Every row gives one point. Each copy is the shape, with its points in the same order, stretched, turned, moved and blurred by noise. Is it also mirrored, or only turned?
In the rows, zero is written as 128.

Shape:
[[128 163  69]
 [127 132 136]
 [ 98  81 145]
 [127 152  79]
 [146 163  92]
 [161  77 140]
 [199 143 112]
 [159  66  85]
 [166  96 194]]
Copy 1 (9 x 3):
[[145 143  63]
 [127 135 133]
 [ 75 109 140]
 [145 141  73]
 [152 133  93]
 [127  64 141]
 [186  88 107]
 [130  55 104]
 [152  88 185]]
Copy 1 is: only turned
Copy 2, 9 rows:
[[157 149  97]
 [104 133 150]
 [ 64  94 140]
 [143 141 101]
 [155 150 127]
 [109  75 179]
 [177 123 180]
 [136  59 141]
 [ 90  96 222]]
Copy 2 is: only turned
Copy 3:
[[123 170  82]
 [115 121 136]
 [163 100 158]
 [124 159  94]
 [106 149  93]
 [146  64 118]
 [ 93  96  76]
 [182  87  75]
 [105  48 160]]
Copy 3 is: mirrored
Copy 4, 9 rows:
[[121 200  98]
 [133 139 135]
 [114  83 107]
 [126 190  83]
 [151 193 105]
 [171  99  83]
 [211 168 100]
 [142 123  38]
 [187  82 142]]
Copy 4 is: only turned

Shape (9 x 4):
[[176 123  63 108]
 [ 93 164 124 166]
 [ 91 166 126 113]
 [110 202 159 202]
 [181 159 186 151]
 [135 159 103  80]
 [124  96 125  95]
 [162 119 162 152]
 [141 186 133 153]]
Copy 1 (9 x 4):
[[152 118  56 130]
 [ 76 101 130 110]
 [ 71 131 101  90]
 [ 64 115 172 144]
 [135 165 164 129]
 [105 152  68 105]
 [136 129  92  57]
 [145 132 148 102]
 [ 94 136 127 143]]
Copy 1 is: only turned
Copy 2, 9 rows:
[[132 106  55 169]
 [ 88 130 172 156]
 [114 148 140 113]
 [ 80 165 203 191]
 [172 190 163 196]
 [120 150  81 123]
 [170 108 109 114]
 [177 136 154 188]
 [106 166 142 182]]
Copy 2 is: only turned
Copy 3, 9 rows:
[[188  64 163  97]
 [117 152  70  98]
 [108 112  94  64]
 [112 214  52  81]
 [154 197 155  83]
 [137  75 130  49]
 [121 101 177 115]
 [145 180 159 124]
 [141 157  96  69]]
Copy 3 is: only turned

Shape:
[[102 161 177 200 191  76]
 [189  87  85 153 196 139]
 [ 99 155  96 105 153 169]
 [162 136  85  71 182 181]
 [133 113 151 117 184  93]
 [ 92 117 102 154 151 120]
 [ 79 107 125 137 179 166]
 [125 117  93 112 113 128]
 [ 98 136 182  85 169 158]
 [142  52 103  80 130 108]
 [104 149 186 200 113  98]
 [177 168 106  61 143 125]]
Copy 1 (12 x 6):
[[161 144 122 232 176  82]
 [117  85  67 122 190 125]
 [118 161 127 107 124 152]
 [120 143  81  51 144 146]
 [125 120 119 142 169  76]
 [112 114 140 172 156 143]
 [ 73 156 111 147 149 124]
 [127 101 154 116 116 142]
 [105 178 113 111 106  76]
 [ 90  77 150 104 134 110]
 [163 111 146 229  91  99]
 [175 129 133  60 114 132]]
Copy 1 is: mirrored
Copy 2, 12 rows:
[[ 19 107 154 143 155  96]
 [159  65 145 203 194 127]
 [128 168 128 152 144 176]
 [177 158 162 165 180 167]
 [104 123 183 156 141  96]
 [ 82 119 129 180 125 138]
 [ 88 114 158 162 127 203]
 [151 140 119 159 117 125]
 [106 149 192 103 107 166]
 [177 123 157 176  84 110]
 [ 59  98 105  97 120 104]
 [188 186 152 138 172 100]]
Copy 2 is: mirrored
Copy 3, 12 rows:
[[ 96 193 245 141 160 107]
 [177 163 107 140 225 113]
 [ 63 153 113 131 149 126]
 [104 160  69 108 180  93]
 [132 156 171 120 167  57]
 [108 139 146 167 161 128]
 [ 63 132 153 131 192 123]
 [137 114 111 143 133 126]
 [ 59 138 172  79 150  82]
 [173  72 113 135 170  68]
 [116 153 238 127 111 181]
 [133 156  94 106 116  77]]
Copy 3 is: only turned
Copy 4, 12 rows:
[[ 86  98 209 187  99 188]
 [141  11  81 150 109 181]
 [110 120  96 128 179 161]
 [127  93  33 105 145 185]
 [ 92 103 121 119  87 158]
 [111  85 144 149 144 127]
 [ 94  76 154 108 167 165]
 [140 113 103 124 143 111]
 [ 88 156 135  63 140 189]
 [134  86  79  75 104  99]
 [131 139 230 160 119 154]
 [134 155  40 127 110 165]]
Copy 4 is: mirrored
